Every row gives one point. The points of each table are mixes of a few directions, plus a little noise. Count the directions of each table, and those that both share. Where both have some left over, give the other angles between the two spaces (their principal angles), to ten degrees, smallest first.
In the rows, zero is written as 128.

First:
[[ 49 127]
 [133 129]
 [162 128]
 [ 92 128]
 [183 128]
 [149 127]]
Second:
[[ 91 128]
 [214 129]
 [147 128]
 [ 79 128]
 [104 127]
 [134 128]]
Directions: first 1, second 1, shared 1

First (5 x 3):
[[153 124 110]
 [124 129 131]
 [196 118  79]
 [ 66 137 173]
 [101 132 147]]
Second:
[[182 173  84]
 [139 137 119]
 [ 92  98 156]
 [ 98 103 151]]
Directions: first 1, second 1, shared 0; angles 40

First:
[[ 85  99 139 131]
 [110 141 147 129]
 [241 123  83 156]
 [ 92 143 133 101]
 [136 114 107 118]
 [106 150 156 134]]
Second:
[[118 140 113  96]
 [145 134 152 164]
 [127 182 190 167]
 [ 97  94 112 109]
 [152  89  73 105]]
Directions: first 3, second 3, shared 3

First (6 x 6):
[[136 144 141 178 142 136]
 [143 141 141 187 144 138]
 [150  67 119  76 105 128]
 [ 97 201  77 150 138  98]
 [123 130 160 133 135 142]
 [120  84 130  44 105 128]]
Second (8 x 6):
[[121 143  94 231  73  88]
 [134 114 156  41 175 161]
 [133 116 154  50 170 158]
 [124 137 108 188  96 105]
 [127 132 120 153 114 118]
 [126 133 121 152 115 117]
 [129 127 130 123 130 129]
 [131 121 142  86 150 144]]
Directions: first 3, second 1, shared 0; angles 40

First:
[[128 175  76 147 121  69 166 122 133]
 [121 103 142 117 121 160 131 135 134]
 [204 137  83 139 155 187  77  70 139]
 [122 126 133 126 127 124 129 131 126]
 [132 176  76 150 123  73 159 120 132]
 [130 121 116 125 121 148 139 127 137]
 [ 72 116 219 117 133  60 110 173  91]
 [115  72 174 104 122 198 114 143 132]]
Second:
[[120  97 117 154 175 138 132  96  59]
 [ 85 156 134 113 112  92 162 162 187]
 [153 131 131 122 112 140 108 126 135]
 [162  86 116 157 169 167  99  79  36]
 [159 122 129 128 122 148 104 119 116]
 [115 151 134 111 102 110 140 155 179]
 [204 110 129 132 118 178  69  99  90]
 [ 89 153 132 113 113  94 162 160 181]
 [ 66 146 130 122 133  84 177 156 166]]
Directions: first 3, second 2, shared 0; angles 30, 80

First (8 x 11):
[[133 108  78 140 108 143 154  95 137 122 151]
 [135 113  48 152 106 145 164  98 143 115 152]
 [126 154 147 130 147 115 111 166 126 127 105]
 [134 128  56 154 117 138 155 120 142 114 139]
 [119 187 228 112 180  91  67 220 111 138  67]
 [123  79 189  89 107 139 124  68 113 148 156]
 [127 165 134 139 152 112 111 180 129 123  98]
 [127  89 145 108 107 141 137  76 123 138 156]]
Second, 11 rows:
[[151 138  88 100 169 112 148 131 143 136 158]
 [178 107  80 113 127 150 139 167 108 118 144]
 [118 182 203 119 149 121 144  54  76 156 131]
 [112 131  97 118 159  98 130 132 182 131 143]
 [ 96  89  96 152 103 120 100 171 193 107 109]
 [142 145 163 126 121 145 137 104  74 135 126]
 [161 105 168 152  60 188 119 140  37 114  99]
 [132  86  97 146  93 145 109 176 145 105 113]
 [136 172 188 116 143 132 146  70  65 151 133]
 [ 54 131 141 150 133  85 103 116 213 130 111]
 [128 122  88 118 149 111 131 145 169 125 142]]
Directions: first 2, second 3, shared 0; angles 50, 80

First:
[[ 94 127 169  69 121 145 140  44  87 123  78 137]
 [139  95 131 137 163 103  99 135 219 171 183 109]
 [136 131 114 141 137 136 139 176 124 116 132 127]
 [132 123 106 135 138 127 126 176 131 117 142 126]
 [134 152 176 136 129 147 145  67 124 134 111 159]
 [130 146 113 129 151 145 130 181 101  77 136 170]
 [117 128 143 112  81  96  91  19 131 156 119 125]
 [141 121  76 163 100 126 155 224 106 128 120  72]]
Second (11 x 12):
[[177 100 120 141 109 126 144 152 101 141 162 162]
 [118 168 168  77 125 115 120 189  93 143 136 151]
 [120 100 121 173 124 149 123  82 136 100 123 103]
 [130  85  89 184 127 145 131  60 167 102 118 103]
 [100 129  93 134 141 126 124  78 190 116  99 105]
 [ 97 163 118 135 194 125 126  86 139 140  80  49]
 [134  74 135 160  57 152 121 118 139  83 163 174]
 [150 116 121 125 112 123 135 142 127 134 144 155]
 [145 140 195 147 144 143 121 164  15 138 141  97]
 [111 194 121  54 174  90 134 166 149 172 101 126]
 [126 142 131  81 101 112 129 170 147 137 141 179]]
Directions: first 5, second 4, shared 0; angles 60, 60, 60, 70

First:
[[101 130 120 121 120 140 104 105 115 110 115 146 140 114]
 [149 118 144 132 122 126 119 106 138 124 112 155 114 169]
 [209 151 111 119 137 100 156  53 202 116 191 126 126 114]
 [ 78  94 137 152 148 133 125 162  78 127  99  98 119 111]
 [ 76 195  95  82 101 155 138 249 102 171 152 107 179  76]
 [134 109 143 138 129 125 120 111 126 124 110 139 113 154]
 [180 125 133 134 134 109 144  94 165 127 148 130 113 146]
 [ 97 112 140 136 126 138 112 147  97 127  95 136 123 142]
 [164 130 129 128 131 116 137  98 156 124 145 132 122 134]
 [ 95 117 130 135 133 136 125 159  99 132 112 114 128 118]]
Second (10 x 14):
[[149 151 128 121 129  90 164  93 161 155 171 112 126 131]
 [108 106 129 134 126 163  92 160  96 101  89 142 129 125]
 [110 109 128 133 128 158  99 156 101 106  95 141 130 127]
 [115 114 130 132 127 152 104 150 106 109 102 139 128 127]
 [114 114 129 131 128 151 104 149 107 112 102 139 129 127]
 [159 163 128 119 130  71 184  76 181 170 191 103 126 131]
 [131 131 127 127 128 121 135 122 135 132 135 125 126 128]
 [ 90  87 131 140 126 194  63 189  68  80  55 158 131 124]
 [157 159 126 120 131  77 178  83 173 165 183 106 126 130]
 [145 144 127 124 129 100 156 103 153 149 159 116 126 129]]
Directions: first 4, second 1, shared 0; angles 30

First (9 x 20):
[[153 142 139 141 140 139 130 115 115 138 162 128 132 143 123 112 107 132
  112 139]
 [125 126 133 127 118 127 116 132 137 131 124 138 135 129 118 139 140 124
  141 119]
 [ 92 102 119 109  89 111 109 149 158 120  77 143 139 109 117 170 177 114
  174 101]
 [215 175 173 168 176 169 121  82  82 166 248 134 145 183 102  76  59 134
   82 164]
 [124 122 140 126 109 127 108 132 138 132 125 143 143 130 107 148 151 118
  156 114]
 [ 87  97 132 108  72 108  87 151 170 125  78 160 154 114  95 188 197 108
  200  85]
 [112 133  87 121 168 122 187 130 108 102  97  82  77 101 192  89  89 151
   68 157]
 [ 68 101  82  99 115 100 156 156 150  93  40 108  98  83 168 145 156 132
  131 119]
 [175 157 144 152 166 152 142 100  96 145 194 117 124 156 131  84  75 138
   83 156]]
Second (8 x 20):
[[128 133 124 140 111 119 131 116 136 151 130 137 133  99 133 126 122 126
  121 140]
 [129 113 152 147 116 119  96 142 137  92  53 112 172 189 144 127 168 128
  178  96]
 [126 108 114  70 165 140 118 154 107  79 156 113  95 175  90 150 152 128
  121  90]
 [ 97 234 136 121 141 177  99 100 105 198 136 127  90  71 135 175 130 180
   72 131]
 [171 104  79  95 161 109 149 101  98 110 201 111  99 137 106  92  96 118
   51 137]
 [ 99  64 116  96  96 113 153 171 166 122 159 174 111  89  83 163 139  85
  192 127]
 [156 138 156 213 100 103 126  97 141 141  58 116 197 142 192  71 109 130
  141 155]
 [121 130 150 147 135 144 151 148 134 134 132 135 123 123 141 121 106 129
  152 150]]
Directions: first 2, second 5, shared 1; angles 90

First, 8 rows:
[[126 137 104 154 146 150 141 105 127 107 118 123  97 138 116 114 122 146
  126  99 155  89 108 110]
 [124 144 158 134  96 125  85  80 138 142 152 147 176 163 186 128 107 125
  124 143 111 119 107 156]
 [125  77 170 197 169  94 140 177 159 133 138 133  85 137 122  90 100 159
  157 172 121 111 148  83]
 [122 146 104 140 135 142 129 107 117 112 118 128 119 124 126 128 127 138
  131  98 148 109 103 114]
 [121 162 110 124 130 127 121 147 102 119 112 144 122 105 134 147 136 133
  159  86 140 126 110 106]
 [116 125 122   7  85 137 179 152 119 177 159  51 182 129  94 195 204 107
   68 140  85 242 156 195]
 [162 113 141 139 130 123 123 160 138 119 104 163  84 140 122 101 118 106
  145 149 131  91 172 130]
 [126 118 114 130 135 127 105  97 126 116 123 134 160  91 125 121 113 111
  115 137 132 139 117 129]]
Second:
[[125 109 127 119 129 127 133 115 136 133 137 110 149 117 118 127 130 121
  106 147 121 150 133 140]
 [123 106 123 113 126 129 131 106 136 131 139 103 157 113 114 129 131 121
   97 146 118 157 130 145]
 [133 177 115 133 118 143 116 125 107 114 108 157 106 142 149 138 130 133
  156  78 149  87 107 119]
 [123  64 150 124 141 108 144 136 157 145 154  94 152 112 100 116 123 122
   94 194 101 178 155 139]
 [132  98 164 158 144 100 138 181 146 138 133 136  98 138 125 112 119 139
  152 162 117 124 158 107]
 [114 139  72  67 105 168 122  21 114 121 140  82 212  95 109 153 148 101
   48 111 134 175  90 179]
 [119 128 100  94 115 148 127  68 124 126 138  99 177 107 115 141 139 112
   80 127 128 160 110 157]
 [141 122 178 185 150  92 131 225 140 134 116 171  52 160 146 106 110 153
  203 140 124  83 161  81]
 [134 188 107 130 114 149 114 119 101 112 105 160 106 143 154 140 133 132
  160  66 152  82 102 118]
 [140 149 148 161 135 116 124 179 124 126 113 167  77 152 150 121 119 144
  184 109 135  83 136  98]]
Directions: first 6, second 2, shared 2

First (9 x 32):
[[123 177 103 118 143 127 144 100 126 107 144  87 143 106  84 132 120 124
   64 114 169 161 154 124 134 152 142 171 127 155 114  92]
 [117 145 151 146 154  97  88 167 158 134 168 187 130 114 155  75 112 118
  139 133 120 139 132 145  86 132 101 113 105  87 137 146]
 [136  75 161 127 103 170 121 174 149  94 133 116 126 196 224 109 148 111
  116  98 130 112 120 169 149  72  86 156 214 172 183 116]
 [131 138 113 163 151 121 119 153 160 124 112 106 149  88 108 143 117 144
  124 130 122 154 153 110  97 122 134 166 114  84 116 104]
 [159 142 109 143 131 151 128  94 104 128  91 111 135 117 101 158 124 136
  121 112 124 107 133 136 154 145 125 124 113 164 137 136]
 [131  30 157  59  39 140 186  91  61 181  92 148  53 220 149 145 170 159
  249 173  87  68  17  62 155  76 169  23 153 144  96 203]
 [ 77 130 130 147 160  94 107 164 146 122 146 165 154  90 135 135 121  89
  114 143 111 129 189 180 148 181 119 125 106  78 134  88]
 [112 148 133 121 138 102 125 137 147 129 161 141 125 117 122 101 123 129
  127 139 141 153 126 112  95 129 132 131 117 101 113 129]
 [169 170 100 134 136 147 136  77 105 127 103  91 134 107  69 151 114 148
  102 108 148 131 128 112 135 144 139 142 104 170 118 136]]
Second, 10 rows:
[[101 165 140 142 165 101  96 173 177 105 188 150 150 105 153  76 113 103
   80 117 152 169 165 159  92 138 101 165 131 101 142  99]
 [130 129 110 214 182 139  84 188 174 102  84 120 186  60 135 174 109 116
  104 110  93 130 218 185 135 153 100 185 110  83 165  76]
 [128 146 110 199 180 137  89 180 177  94 107 110 183  67 133 156 109 113
   81 103 117 146 213 179 127 150 100 197 121  98 161  71]
 [164 115 106  97  87 166 175  61  76 135  81  69 108 158  87 175 144 155
  135 123 139 108  88  87 164 113 160 121 144 191 109 144]
 [149 115 120  93  91 148 165  76  85 141 105  98 102 161 103 149 142 147
  145 132 136 111  83  91 150 114 154 105 139 172 109 152]
 [122  60 142 159 119 118 113 153 111 172  70 194 116 122 150 165 135 136
  234 167  41  65 117 136 146 134 130  50  88  66 131 169]
 [102 136 161  66 104  92 139 115 119 148 203 175  86 173 148  51 135 121
  145 149 155 140  68 101  96 113 134  79 135 130 105 167]
 [132 132 129 101 111 131 146 103 112 132 138 118 112 149 119 120 134 133
  126 129 145 130 102 109 129 119 139 119 137 152 117 139]
 [114 146 138 122 139 112 118 142 146 121 166 142 130 127 140  94 123 117
  108 126 145 148 133 135 108 129 118 137 132 120 129 122]
 [138 135 126  89 102 136 156  88 103 131 137 105 107 158 111 121 137 137
  121 126 155 132  92  98 133 115 145 120 144 168 111 142]]
Directions: first 6, second 3, shared 3

First (9 x 32):
[[132 134 127 125 130 128 137 127 129 129 125 127 119 128 128 135 124 126
  132 139 122 129 134 132 130 127 128 131 124 129 128 130]
 [136 138 126 124 132 129 142 125 130 130 122 125 111 128 127 140 121 125
  134 148 118 130 139 134 132 126 128 133 121 131 127 132]
 [106  99 134 140 117 126  88 135 122 122 142 136 174 128 130  96 146 137
  111  73 157 122  96 111 117 134 128 114 148 122 130 116]
 [139 141 125 122 133 129 147 124 131 131 121 124 106 128 127 143 119 124
  136 154 114 131 143 136 134 125 128 135 119 131 127 134]
 [ 80  66 141 154 105 124  41 144 115 115 160 146 228 128 132  59 167 147
   91   7 190 116  59  91 104 140 129  97 171 114 131 102]
 [135 137 126 124 131 129 140 125 130 130 123 125 114 128 127 138 122 126
  133 146 119 130 138 133 132 126 128 132 122 130 127 132]
 [113 109 132 136 121 127 102 132 124 124 138 133 158 128 129 107 140 134
  117  92 146 124 107 117 121 132 128 119 141 123 129 121]
 [168 180 117 106 147 131 200 114 139 139 101 113  45 128 125 185  95 113
  158 228  76 138 185 158 148 118 127 154  93 140 125 149]
 [143 147 124 120 135 129 154 123 132 132 119 123  97 128 127 149 116 122
  140 165 109 132 149 139 136 124 128 138 115 132 127 136]]
Second:
[[123 121 129 130 126 127 120 130 127 126 131 130 138 128 128 121 132 130
  124 116 134 127 121 124 126 129 128 125 132 127 128 125]
 [102 135 116 126 109 129 146 130 160 111 120 122 126 131 113 121 125 125
  134 133 126 124 125 142 150 122 153 148 116 130 107 114]
 [182 167 128 111 159 130 175 116 112 151 112 119  60 125 138 181 103 117
  149 209  86 139 179 143 127 124 108 135 107 136 142 157]
 [ 93  97 130 141 108 126  88 137 133 115 142 136 180 130 124  89 148 136
  110  65 160 120  90 113 124 132 138 119 146 122 122 110]
 [195 148 141 119 172 128 141 118  81 162 125 127  82 122 152 173 114 125
  137 180 102 141 166 123 102 132  86 112 126 131 160 164]
 [ 80 129 112 129  94 129 141 132 174 101 121 123 140 133 105 106 130 126
  131 116 134 120 113 143 159 121 166 153 117 129  97 102]
 [142 117 138 132 140 127 107 128 104 138 137 133 139 126 140 126 134 132
  120 113 136 129 123 115 110 133 111 111 141 125 143 136]
 [ 85 127 115 130  98 128 137 132 168 104 123 124 141 133 108 107 131 126
  129 114 134 121 113 140 154 122 161 149 120 129 101 105]
 [102 106 130 137 114 127 100 134 132 118 138 133 165 129 125 100 142 135
  115  84 151 123 101 118 126 131 136 122 141 123 124 114]
 [ 88 112 123 136 103 128 113 135 151 109 132 130 162 131 116  97 140 132
  120  89 148 120 101 127 139 127 150 134 133 125 111 106]
 [216 150 146 117 186 129 140 115  64 173 127 128  74 120 161 184 111 124
  137 190  97 144 176 119  91 133  72 103 128 131 172 175]]
Directions: first 1, second 2, shared 1

First, 8 rows:
[[202 224 159 124 111 170 158 117  41  68 139  81  92 146 157 153 109 142
  122 118 155 105 195 212  89 116 105 223 143 173   7 156]
 [157 166 140 126 121 145 140 123  93 104 132 110 114 135 139 138 121 133
  126 124 139 119 154 161 113 123 119 166 134 146  80 139]
 [ 89  78 112 130 137 106 112 134 174 159 122 152 147 118 113 115 138 121
  131 133 114 140  93  84 149 134 140  78 120 105 191 113]
 [115 112 123 129 131 121 123 130 143 138 126 136 134 125 123 124 131 126
  129 130 123 132 116 113 135 130 132 112 125 120 149 123]
 [126 126 127 128 128 127 127 128 130 130 128 129 129 128 127 127 128 128
  128 128 127 129 126 126 129 128 129 126 128 127 131 127]
 [136 139 131 127 126 133 131 127 118 121 129 123 124 130 131 131 126 130
  127 127 131 125 135 137 124 127 125 139 130 133 114 131]
 [ 63  45 101 132 143  92 102 138 204 180 119 168 160 112 103 106 144 116
  133 137 105 148  70  55 162 139 148  45 115  89 233 104]
 [135 136 131 128 126 132 130 127 121 123 129 124 125 129 131 130 126 129
  127 127 130 126 134 135 125 127 126 136 129 132 118 130]]
Second:
[[149 148 139 136 121 134 138 130 119 118 132 120 110 118 140 151  93 146
  131 130 148 135 151 171  91 143 127 130 130 140 110 115]
 [150 142 127 154 123 123 161 110 123 123 139 110 134 106 122 115 117 117
  146 120 177 126 151 143 167 104 168 111 107 135 104 128]
 [161 120 116 166 131 129 180 106 149 108 137 120 161  96 113 111 116 117
  169  76 192 107 163 124 207 121 177  84 120 111 132 104]
 [ 84  94 112 102 142 119  90 133 137 153 117 151 153 156 110  97 195 106
  110 136  68 120  76  55 163 114 111 139 135 111 166 156]
 [146 171 124 148 139 149 135 137  95 165 140 135 118 115 114 142 140 148
  129 140 121 148 142 184  99 148 103 141 147 158 106 123]
 [132 103 142 110 116 125 127 135 156  74 117 125 115 135 158 157  70 142
  131 110 138 114 143 126  88 153 128 116 134 104 145 100]
 [103 163 150 112 108 103  99 123  86 147 133  95  84 144 142 113 133 113
   95 207 120 159 105 146  97  70 139 167  83 168  71 184]
 [148 114 121 137 135 142 145 132 150 109 127 141 143 119 126 144 109 141
  145  89 139 114 147 132 132 164 123 107 150 109 153  93]
 [ 80  97 119  87 138 126  74 145 137 150 110 157 134 166 123 121 179 122
   98 149  47 125  74  70 108 136  84 152 148 112 169 148]]
Directions: first 1, second 4, shared 0; angles 40
